Each row of a before or after table is a point. The points were changed in one or more steps. Then noise was added and the rows were shuffled. The steps act on how far a point lies along the listed directions, d1 being the first. Name the steps. A step turns or swaps two directions, mirrors them in a line or flattens them onto one, adds a multiple of one to another, or multiplies one. Angles are multiples of 10 degrees, from the lower direction toward the higher: turns from -170 to 170, lines from 10 to 170 but not 90. Use the fewest steps. Two steps may share a direction if one is a turn and the other turns, adds or multiplies; they go together, in the order done. Otherwise the lowest direction goes first.

Directions:
(1): [ 18 -55]
(2): [-55 -18]
Before (11 x 2):
[[-49  -2]
 [ 44 -45]
 [-44 -20]
 [  2  -9]
 [-10 -22]
 [  8  10]
 [ -5 -13]
 [ 23 -53]
 [ 22  -7]
 [ 29  -2]
 [ 29  12]]
After (11 x 2):
[[ -1 -12]
 [ 30  -2]
 [-52  -5]
 [ 24  -8]
 [  6  13]
 [-40 -17]
 [  2  -6]
 [ -4 -22]
 [ 60 -38]
 [ 22  13]
 [ 40 -49]]
Steps: add -0.3 times d1 to d2

Directions:
(1): [ -2  29 -60  10]
(2): [39 38 23 33]
(3): [-52  38  21   3]
(4): [ 19  28   3 -58]
Before (8 x 4):
[[ 24 -29  15 -21]
 [-48  10  -5   9]
 [ 33 -49  53  -9]
 [  1  12  12 -13]
 [-56  20   3 -16]
 [-59  10 -24 -22]
 [-12 -27  31 -28]
 [  9   7  34 -27]]
After (8 x 4):
[[ 14  37 -19 -31]
 [ 18  14 -11 -20]
 [-44  -4 -12 -29]
 [ -8   1 -38 -17]
 [-12 -23 -28  18]
 [-50  53  -7  10]
 [-39  39  13 -19]
 [-60  46 -22 -17]]
Steps: turn d1 and d3 by -140 degrees; add -1.5 times d2 to d3; multiply d4 by 1.6

Directions:
(1): [  6   5  60 -29 -28  25   6 -21]
(2): [-23   0   2 -44   7 -59  14 -14]
(3): [ -5 -27  38  12  -2 -21  -4  60]
(4): [  4 -11   0  41 -38 -22  47 -19]
Before (8 x 8):
[[  3   8 -12  -1   1  16  -1 -24]
 [  0   0 -16  -3   5   4   0   2]
 [  2  -2  -3  14   7  10  -4   9]
 [ 11   4 -11  23   2  20   1   1]
 [  1   3   7  -8   1  -3  -3   1]
 [ -4  -5 -12  13  14 -11  -5  13]
 [ -1   7  -4 -11   8  11 -12 -12]
 [ -5  -8  13   7 -15 -11   5   3]]
After (8 x 8):
[[ -6 -14  18   8  -5 -10  -8  28]
 [  1  -4   8  15   0   7   2  10]
 [ -4  -9  15   6   3  -8  -3  17]
 [  0  14 -19  -8   3   8   0 -35]
 [  2   4 -13  -7  -1   8   6 -12]
 [  1   1   4  -3   2  -8   0   6]
 [  5  24 -36  -6   2  26   4 -59]
 [ 11   9  -9  20  -4  24   5 -12]]
Steps: multiply d1 by 0; flatten d2 and d4 onto the line at 160 degrees; multiply d3 by 2.5

Directions:
(1): [-38  35 -27  45  40  34  -6   3 -28  -2 -12  -3]
(2): [-53 -27  53  -7   1  14 -15  32  12  15 -28 -14]
(3): [-40  35  20 -12  -4 -22  12 -23  20 -60   1  26]
Before (11 x 12):
[[-17   0  14  -9  -3  -5   1  -3  10 -14  -7   9]
 [-15   0   9  -3  11   8   4  14  -4  -3  -4  -3]
 [-15   1  13   3   9  -6  -5   2  12  -6  -7 -10]
 [ 45 -33 -12   3  -3   9  -6  17 -12  46  -2 -15]
 [-10  -1  16  -9 -16 -16  -2  -4  12 -10   7   6]
 [ -8  17  -1   0   5  -7  -1  -7  -2 -20  -2   6]
 [-22   1  17  -9  -4  -2   3   4  18 -13  -3   3]
 [ -4 -14  15  -5  -2   3  -9   5  11   6  -4   1]
 [-26  11  18   4   1   4  -1   4   6 -17 -10  -2]
 [-13 -11  16  -4  -9  -1  -2   7  12   5  -3   0]
 [  4  -9   6  -9  -1  -5  -3   3   9   7  -3   3]]
After (11 x 12):
[[ -2  19  -9  -4  -2  -9  11 -13  12 -26  10  12]
 [  9   8  -3  -2   2 -17   2 -12  13 -14   5  -3]
 [ 15  -1  -1 -14  -1  -7  11   1   1  -8  10   4]
 [ 16   4 -15   7   4   2  -3 -10   0  -1   8   7]
 [ 10  10 -17   8  -3  -3   6 -10   1  -4  11   7]
 [ -5  15  -4  -4  -1  -9   7 -15   5 -25   1  16]
 [  5   6 -13   5  10   2  -1  -3  -1   4   0   5]
 [ 36 -29 -25  24  15  28 -12  25 -28  60  -8 -24]
 [-14   9  16 -10  -3 -12  -3  -2   7 -22  -5   6]
 [  7  14   6 -10 -14 -16   9 -14  12 -28   6   8]
 [-15  23  -8  10   0  -7   1 -13  -1 -20   9  11]]
Steps: turn d1 and d2 by 160 degrees; multiply d3 by 1.3

Directions:
(1): [ -2  -1   0 -60  -6  35 -28 -22 -20 -17  13 -42  11  -3 -22 -17   5  20]
(2): [  9  10  26  -7 -13 -15  42 -25 -21   6  21 -29  -6  27 -24  40   4 -42]
Before (12 x 18):
[[-12  -5  -5  23   9  11  -8   4  12  -8  -4  10  -4  -1  -4 -23   1   5]
 [ -6 -13 -16  54   8 -26 -10  53  37  24 -17  60   1 -22  30 -12 -14   6]
 [  6  -3 -12 -34  -4  19  -6 -15 -17 -13  25 -24  10   2  -8   3   4   5]
 [  5 -10  -6 -36   8  29 -32  -4 -13  -7   0 -21  14  -7   9 -25  13  24]
 [ 13   4  -6   6  -2   4   4  -8   7  -4  -9   0  -1   1   6   8  -5   3]
 [ -5 -14 -29  40  10  -3 -19  39  24  -5 -29  53   2 -26  38 -34   6  16]
 [ 11  15  17  19  -6 -17  17 -13  -1  10  19  -4 -14   4 -13  20   7 -26]
 [ -3  -1   7 -20  -1  26 -19  -2   3 -10   2 -19   4 -14 -10  -1   7   4]
 [  1  -5  11   5   4   1   5   5  -5   3   3   8  -1   0   0   2   5  12]
 [  0   0  11 -27 -16  21  12 -20 -28 -12  13 -24 -10  23 -15   3  -2  -5]
 [ -1  -1 -11 -15   3  19 -19   7  -2  -7  -3  11   8 -13  -2 -20 -10  24]
 [  7   3   6 -15  -3  -5  -1   0  -6  -4   1 -13  -1   0 -15   1  -4   1]]
After (12 x 18):
[[  9  -7   2 -16   6  11  -8  -4 -12   2   2 -14   7   3   9  -6  13   2]
 [  4  -4  -3  14  -5  -4  13   8  -4  -6  -5  12  -1  -2   8  -2  11 -16]
 [  7  10   4  14  -1  -4  -7  -3   5   5  10   4  -8  -8  -4  -1   7  -3]
 [  3   3   1 -10  -3   7   1   0  -7   0   4   4   5   0  -9   0  -8   2]
 [ -1  -6   3  16  -4 -17   5  23  11  18   5  17   3  -3   0   7  -9 -13]
 [  0  -5  13   3   3   2   5   4  -5   3   3   7   1   0  -1   1   6  13]
 [ -3  -4   0  -8  -9  19   3  -3 -13 -10   1  -1 -10  13   1  -8  -4   8]
 [  5   2   3  -9   0  -7  -4   5  -2  -3  -5  -5  -1  -4 -10  -2  -6   3]
 [ -1   0   9  -6  -2  15 -10   2   7  -5   0 -12   1 -11  -6   6   7  -4]
 [  6  -5 -17 -12   1   9  -3  -4  -8  -8  18  -7   7  -1   2   3   2   5]
 [ 13   4  -5   4  -2   5   3  -9   6  -5  -9   0  -1   1   6   8  -4   3]
 [ -9  -1   2  18   4   9   3  -5   5  -8   3   0  -6   6 -12 -14   2  -6]]
Steps: multiply d1 by 0.4; multiply d2 by 0

Directions:
(1): [  0  -6   0  26  -7 -43  -3  13   1  15  -9   4 -37 -10  33   5  14  22
  -6  60 -11 -14 -23   0]
(2): [-15  15   0  -9   7 -26 -15 -39  42  19 -25 -18  18 -26 -14  23  19  27
   6 -17  10  27 -27  -7]
(3): [ 20  22 -16  13 -48   8   8  -1  37  -6  34  -9  -4 -27 -15 -23 -17 -13
 -10  19  -8  21   3 -39]
(4): [ 20 -37  33  15 -33 -23 -29  -5 -17  16   9  -4 -15  -7  -5 -12 -14 -11
  33 -37 -27  15 -18  13]
Before (14 x 24):
[[-11 -28  24  -4  21 -25 -34 -23 -28  20 -28  -1  10   8   0  13   6  13
   36 -59  -6  13 -15  35]
 [  5   1   0   2  -8  20   8   7  -5 -10  17   0   9  15  -3 -13 -12 -24
    2 -11  -4  -4  20   2]
 [-14 -11  12   6  15 -22 -16  15 -15  13 -18  15 -25  17  26   8   2  23
   14   9  -1 -16   1  13]
 [ 14 -11   1   1  -9  21   8  11 -14 -20  18   2   4  11  -7 -17 -17 -22
   -5 -14  -6   5  14   4]
 [  7   4 -12 -21  -3  38   4   8  -4  -9  15  14  22   9 -12 -12 -19 -20
   -4 -19   1  -3  22  -8]
 [  4  -4   4 -10  16  20  13  11 -10   2   5   7  11  11   2  -1  -4  -9
    4 -11   6 -15   9   9]
 [ -4   4   1  -5  25 -10  10   9  -2  10 -15   6  -4  -3  22   9  12   6
  -17  25   9 -20   3   4]
 [  2   8  -4   2  -9  15  14   7  13  -9  21   7   6   0  -2  -3  -7 -10
   -7  11   3   2  20 -14]
 [ 13  -2  -6  -4  -4  24  10  20  -9 -14  13   7  -5   5   4 -13  -2 -11
   -3   1  -2  -9  18   6]
 [  5 -13 -12   1   1  -6  16  18 -12   2  -2  12 -18  13  20  -2  -5  12
   -8  34  -5 -26  10   5]
 [ -2 -19  17   5  -3 -21 -16 -20 -12  12 -15  -6  -4  -5  -4  15  -2  10
   11 -18  -4  20 -15  19]
 [  1   6  -3  -2   9 -14   7   4  15   8  -8   5  -9   7  13   6  11   2
  -13  33  -1   0  -1  -1]
 [ 10 -19   1   2   6   8   9  32 -33  -6   9  16 -23  12  28  -7  -9  -5
   -1  37  -8 -23   7   7]
 [ -7 -28  23  -1   2 -31 -21 -11 -16  17 -26   6 -12   7  15   5  16   4
   20 -20  -2  11 -17  24]]
After (14 x 24):
[[ 24 -14  -6 -11 -17  54  11  40 -41 -22  38  28   5  29  -3 -34 -36 -45
   -4 -14 -12 -20  41  -2]
 [-27  -3   5 -18  32 -24  -8 -18  -2  14 -43   5   5   8  18  24  33  21
    1  -4  20   4 -14  21]
 [ 19  -7  -2   0 -11  27   9  25 -17 -16  20   8  -9  10   6 -16  -8 -17
   -2  -1  -7 -12  20   8]
 [ 10  -7   7   8 -25  13   6  11   0  -6  29   9  -3   1  -2 -13 -15 -19
    5   0  -8   3  19  -9]
 [ 12   1  -3  -4  10  34  24  24 -18  -8  20  11   6  17   5 -11 -13 -20
   -5   2   4 -22  22   3]
 [-17  -9   7  -4  23 -14  -6 -21 -10   8 -28  -4   5   1   2  28   7  20
   -1  -9   8  12 -11  23]
 [  1  -5  -5  -4   7  -4   6  12  -5   3  -1   4 -12  -5  21   3   0   8
   -5  34  -2  -6  -5  -1]
 [ -5  23  -9  -3  11 -16   7  -8  34  13 -13  -6   4 -25   9  13  16  11
  -20  26  12  -1  -6 -15]
 [  0   0 -15  -2  -5 -20  10  -5  20  12 -10  -3  -9  -7   9   6   2  26
   -8  29   0  -6  -6  -6]
 [ -1  16  -2  -2  -2 -29  -2 -17  42  17 -12  -9  -6 -14   2  13  15  11
   -8  25  -3  20 -17 -11]
 [-30  -4  -6 -17  59   3  -2  -4 -31  -1 -34  10  22  30  12  21  16  19
    5 -20  18 -16  11  32]
 [ 11 -12   5   6 -11  29  11  25 -29 -18  27   9  -2  30   3 -20 -20 -36
    1  -9 -11 -17  29   8]
 [ 18 -23   6   4  -6  30  12  32 -43 -28  27  14  -2  28   2 -26 -21 -34
   -5 -10 -12 -12  26  15]
 [-28  19  -5  -3  26 -27 -11  -7  24  17 -33   5  -8   1  16  23  18  43
    0  18  16  -5  -7  -3]]
Steps: add 1.5 times d1 to d2; turn d3 and d4 by 60 degrees
